Every row gives one point. Two turns around zero, p and q, are shown by what they do to some points. Write where each new point lands after one turn and then the other. Backwards means that the second turn is done in reverse. Each puzzle has new turns, and all numbers are rounded.

Turn p:
[-3  1 10] => [1 9 6]
[ 17 -55 -13] => [ 51 -19 -22]
[ -1  13 -41] => [-21 -36 -10]
[-24 -19  26] => [23 14 30]
[10 61 18] => [-56  32  -2]
Turn q:
[-38  20   5] => [-31 -30   1]
[47 -4  5] => [ 21  39 -17]
[-18  27 -47] => [ 15 -49 -24]
[ -1 -30  32] => [-12  27  33]
[44 15 -7] => [ 20  25 -34]
[-33 -28  12] => [-13 -10  42]
Where do these land?
q, then p: [ -8  36 -38] => [ 31 -38 -21]
p, then q backwards: [ 46  28 -24] => [ 5 58 12]
p, then q backwards: [  8 -24  24] => [ 29 -16 -10]
p, then q backwards: [-40  -4  27] => [ -7 -47  11]
p, then q: [ -7 -35  11] => [ 11  32 -16]

Turn p:
[ 21  16  20  -9 -16  49] => [-11  -1  30  33 -20  36]
[ -7 -17   2  15 -19 -39] => [-10  10 -24  -3  -3 -41]
[44 11 10 -4 -3 31] => [ 1  1 47 27 -8 13]
[-63 -14 -11 -26  30 -54] => [ 14  21 -59 -66  18  -5]
[-29  -2 -59 -33 -19 -42] => [-41 -10 -15 -71  12 -20]
[ -9 -38   0 -18  -3 -32] => [-14  34 -19 -16  22 -20]
[ 21  35  30   5 -25  17] => [ -1  -2  21  26 -48   8]
[29 11  0 30 36 19] => [ 41 -21  26  23  12   0]
[-7 -3  8 40 20 51] => [ 22 -32  -8  46  16  28]
Turn q:
[ 24   4  18  20  28 -62] => [ 30  43 -22  51   0 -11]
[ 31   3 -26 -10 -27  25] => [  8 -10  12 -30 -39  20]
[-28 -36 -12 -18 -10  36] => [-20 -22  41 -26  23  12]
[-30 -19 -60  15 -43  47] => [-55 -42  50 -17 -32  21]
[  1  23   7   6  53 -17] => [ 29  -9 -20  31  11 -37]
[ 24  -9  62  -1  20 -22] => [ 36  30 -36  11  39  16]
[-27   8   0 -27  10 -29] => [ -8  23   6  -3  15 -40]
[  4  24  11  16 -30  21] => [-20 -12 -30 -15 -17  19]
Where do these land?
p, then q: [-25  10 -26  15 -42 -13] => [-34  20  43   2   9  -8]
p, then q: [-49  -2 -40   0  -5  26] => [ -1 -30  57  -8  21  -5]
q, then p: [25 23 18 13 -4 14] => [-27 -17  20  -4  21  -1]
q, then p backwards: [-39 -22 -12  40 -32  10] => [  4  -9 -17 -16 -46  46]
p, then q backwards: [ 22  -1  -2 -19  76 -24] => [ 34 -34  20 -62  27  -2]
q, then p: [ 29 -18  -5 -11  -7   5] => [ -7  10  25  16 -12  15]
p, then q: [ 37  11  68 -38  15 -17] => [ -2   4 -76 -28 -39   4]

Turn p:
[ -7 -12 -17  19 -11 -13 -17   0  -2] => [  7  -6  -3  13  -7  -6  27  10 -16]
[-25  -7 -30  -7  39  11 -20 -10  -8] => [ 20 -23 -21   4   2  -2 -18  46  -3]
[  0   0  10  38 -11  10  13  -3  -4] => [ -1  23  15  18 -17  21  11   0   0]
[ 15  48  28  -7 -20 -17   2   5  11] => [-41  23 -12   9  10 -13  -6 -38   6]
[ 41  54   4 -24 -10 -11  19 -27  17] => [-60 -14   1  12  31   6 -17 -34  20]
[  8  -9 -11 -12  10   1   3   3 -28] => [  2 -10 -11 -25   3  17   5  11   2]
[-12 -29   4   5 -32  26  -1   1 -12] => [ 17   9  22 -11 -23  -6  27  10  22]
[-17 -26  34  22  -9  -7  -6  -3  -8] => [ 10  15  10  -4 -46  -5   6  -6 -15]
[ -4 -16 -38 -11  39  -4   0  11  -1] => [ 27 -23 -12  -9  27   9 -11  27 -18]
[  8 -17   8   2  -5   0   0 -10  12] => [  6 -12  15   3 -10  -1   1 -12   0]
[ -9  28  22 -19 -16 -14  27  11  21] => [-27  27  16  -7  19 -23 -18 -21  -2]
[  2 -15 -15  -7  27  18 -18  21   2] => [ 39 -10 -19  -3  11   3  -7   9   6]
Turn q:
[  5 -23  -4  13  12  15  -8 -10 -20] => [-21  -9  -4  -3   6 -24  -8 -21   3]
[ 23 -17  -6  14 -35  11  10  18  -4] => [-19 -18 -19  11  -5   0  13   5 -38]
[-35  11   7 -31   1  -8 -21   5  14] => [ 33   1  28  16  -2  24 -12  -7  15]
[-23  17  33 -22  -6 -46   4 -11   6] => [ 39 -14  -1  -6  15  31 -10  27  31]
[-20   0  11 -35   6  -9  15 -24  19] => [ 40   8   4   8   1  -6 -27  19  14]
[ 20   9  34  24  -7  34 -16  10  12] => [-10 -23  -1 -20 -50  -1  16  -9  -6]
[ 13 -12 -25  20  19  -7 -14  -2  -6] => [-38   9  10   0  13 -11   2  -3   7]
[-19  31  35  -7 -12   9   0   5  -9] => [ 38 -14  -6 -18 -13  19  14 -14   6]
[  5 -23 -39  11  30  -5  21  14  -3] => [-36  38  -7   2  20  -6 -20  -4 -12]
[  0  -2 -39  15 -10  -8  21 -13   3] => [ -9  17   6  -3  29 -16   6  18 -25]
[ 33   9  -6  -2   3  15 -13   8 -12] => [-18   4 -12  13 -16  -9  27 -11   7]
Where do these land?
q, then p: [  1 -34   5   6 -17  35   2 -12   6] => [ -7 -14  -8 -17 -28  -5  31   4 -23]
p, then q: [ 32  22   9 -10  20  44   0   9 -35] => [  6  31  40  22 -37 -22   2   2 -20]
q, then p: [ 10  23 -38   2  19 -18  17  -8   1] => [-17  26 -17   6  29   3 -30   1  -8]
p, then q: [  6 -15  10  -8  15 -10   2 -12  13] => [ -6 -25   0  11   3 -11  -4  -5  10]
q, then p: [-15   8  -7   1  11 -13  11  -9 -12] => [  0 -11 -13   3  12   3 -22  -4   1]
p, then q: [-5 21 -6 -1  1 23 11  0 17] => [-10   6  20 -18 -18  11  -1   3  12]
q, then p: [ -9 -10 -16 -11  10   3 -15  -2   5] => [ -6   6  -6  17 -19  -1  -7  -8  -6]
q, then p backwards: [ -5 -58  13   2  13 -17  11  22   0] => [  8  35  11 -12  47  -9   8 -26   4]
p, then q: [ -4   6  11 -12 -13  -8  14  -2   5] => [18 -6  6 -4  5  7 -6  2 16]
p, then q backwards: [ -6  19  12  34  16 -16 -38  -6   9] => [ 28 -22  -2 -34 -13  23  13  22  -2]
q, then p: [ -5  17   7  -4 -76 -24 -15  21  -8] => [ 41  11  30 -27  -9  61   4   7  14]

Turn p:
[ -9  10  10   0 -21 -21   8   1  -8  -7  12] => [ 22  -7   9 -12   5   3  -5 -15   0  14  16]
[-18   0  -8 -10  -2   6  -7 -29  -4   3   4] => [-13 -12  -9   9 -14   6  -9   7  -4   9  23]
[  5  16 -15  -6   3  16 -14  17  27   3  17] => [-17  17 -12  -2   2  -7 -24 -18 -18  -7 -16]
[  1  21  -1  10 -25  14  19   8 -24  -2   3] => [ 32   9 -22   5   9   9  -3 -14  14  -5  13]
[ -1 -21   3 -23  19   5  30  20  28 -17  -1] => [-29  22  35  12  27  -5  -1  -7  14  -4  -5]
[ 12  28  -5  -4  12   8 -19  10  -3 -28   4] => [  3   9   0   0  -9  34 -15 -13 -12 -10 -22]
[ -7 -11 -29  15  17  -4  -5  25  17  12 -27] => [-24   5  -2 -21 -13 -21   1   3  28 -20 -23]
[-20  16   6   4   2  -9   3   9  19  13 -28] => [ -3 -24   4   4  -7 -19  -9 -17  23  -2 -16]
[ 10 -20  11  14  23  -5 -18  10 -25  20   3] => [ -4  -5 -12 -15  -2   1  45  11 -11  -1 -14]
[ 13 -20  17  -6 -25  24  -2 -15 -16 -24  19] => [ 16   6   2  12  23  19   1  18 -27 -15  30]
[ 12 -11   6 -23   4 -22  -3 -25  -9   7 -17] => [  4  -6  24  15 -27  -5  17  16  -6  12   8]
[  2  -8   5  27  -6 -11   8 -32  -1  21  12] => [ 11 -13 -16  -7   6 -15   2  29  -2  30   8]
Turn q:
[-10  10  22  18 -21 -28 -27  18   7 -17  -2] => [-32  21  33   6  -7   5  14  17   6 -10  19]
[  8  -7 -12 -15   4  -2   4   6  -7  -2 -15] => [ 10   2   4 -17   6  -3  -2   3  -3   5 -19]
[ 12   3  -7   3 -10  -5  10  -8 -13  24  -8] => [ -5 -11  -3  -3   4 -15  -4  -3 -28   8  -4]
[  8   7   8 -19  18  25 -22   0  24  23 -21] => [ -7  14 -30 -14  -9 -31 -22   8  23   5  -6]
[  0  23 -18   5 -16  22  23  -3   8 -13   3] => [ 22 -14  -8  20 -22  -4  14  11 -10 -16 -11]
[-18 -21  -2 -20  30   2  15  -3  11  23   4] => [  6   6 -33 -21  13   3   2 -33   9   3  -2]
[ -6   9  16  19  32 -25  -5   5  20  -1  -4] => [-23  21  -2  -5 -24  15   9 -13  12  23  10]
[ 18  -5 -19 -12 -12  18  25 -19  23 -19   7] => [ 36 -13 -10  -4 -23  10 -15   2 -10 -26  -7]
[-19 -22 -18  19  14 -12  -6  -9 -24  13  13] => [-18 -13  -9   8  31  28   3 -14  -8  14  -5]
[ -8 -14  28  -8  -5  -1   4  -2 -25 -15 -15] => [19 25 20  6 24 -4 -2  0 -2  9 10]
[  4  19 -16  -3 -13 -16 -20  -8 -11  -4  24] => [-21 -24  24  15  -3   1  -7  -7   2 -14 -11]
[ 10  -1  17  12 -18  23  -2  23 -12 -12  13] => [ 14 -15  12   9   7  -8  11  28  10   0  25]
Where do these land?
p, then q: [ -7 -14  -2 -14   8 -20  11   9  10 -17  -8] => [  2  22  -1   5  -5 -12   0 -12  11  -5  24]
q, then p backwards: [ -9   0 -19   9  14 -31 -25   5   3  15  57] => [-65   0  10 -13  29   6 -11  11  -2 -14 -10]
q, then p: [-10 -15   1  22 -12   8   6  16 -10 -14  -5] => [ -1  21 -11   4  22   6  13 -10  10  -1 -14]
p, then q backwards: [  8  76   6  -6   1  -2 -25   0   8   0  -7] => [ 15  18 -32 -12  31   1  25 -57   3  -8   4]
p, then q backwards: [  1  -9  14 -16   6  12  14  10  -7  18  -2] => [-28  15   9   3  -4   1   5   7 -11   6   5]
q, then p: [ -1 -17 -10 -12 -25   5   1   1   6 -11   3] => [  0  11  16   3   6  25   2   0  -4 -15  -9]
p, then q backwards: [-10 -15 -20  20   4   2  11   5   7  14 -11] => [ -2   3   3 -11   5  13 -22  21  14  13  -4]
q, then p: [ -7  30  -8   3  -4   9  15 -18  -6 -10   0] => [ 29  -6  -7 -11   2  -4  -1  23  13  -6  -2]
q, then p: [ 17 -17 -21   4  -4  10  14   2  -5  -6  -5] => [  0  20   2   7  -5   0  21   4  -3 -22  -2]
q, then p: [  9   2  46  -5   0 -10 -33  -5  -8  54   1] => [-29 -29   1 -34 -19   1   4 -22 -20  47  11]
q, then p backwards: [ -7   6   2 -11   8  15 -26  -3  11  -5   1] => [ -5   5 -18   8   3  13  16   2  10   0 -19]
p, then q: [ -7  -4 -16   6  -3  -2  14 -10   6 -12  -2] => [-13  -1  -5  -5  -6  -6   2   2  20 -10   6]
p, then q: [  7  -7  -5  -4  -3   7   8 -11 -27 -18 -15] => [ 16 -16  -4   3 -17  -1  11  19   9  -6  17]
q, then p: [ 17 -17  33   2  10  -2  16   0  11  -8  -7] => [ 11  17 -12   9  -4  -5  -3 -15 -34  14   2]
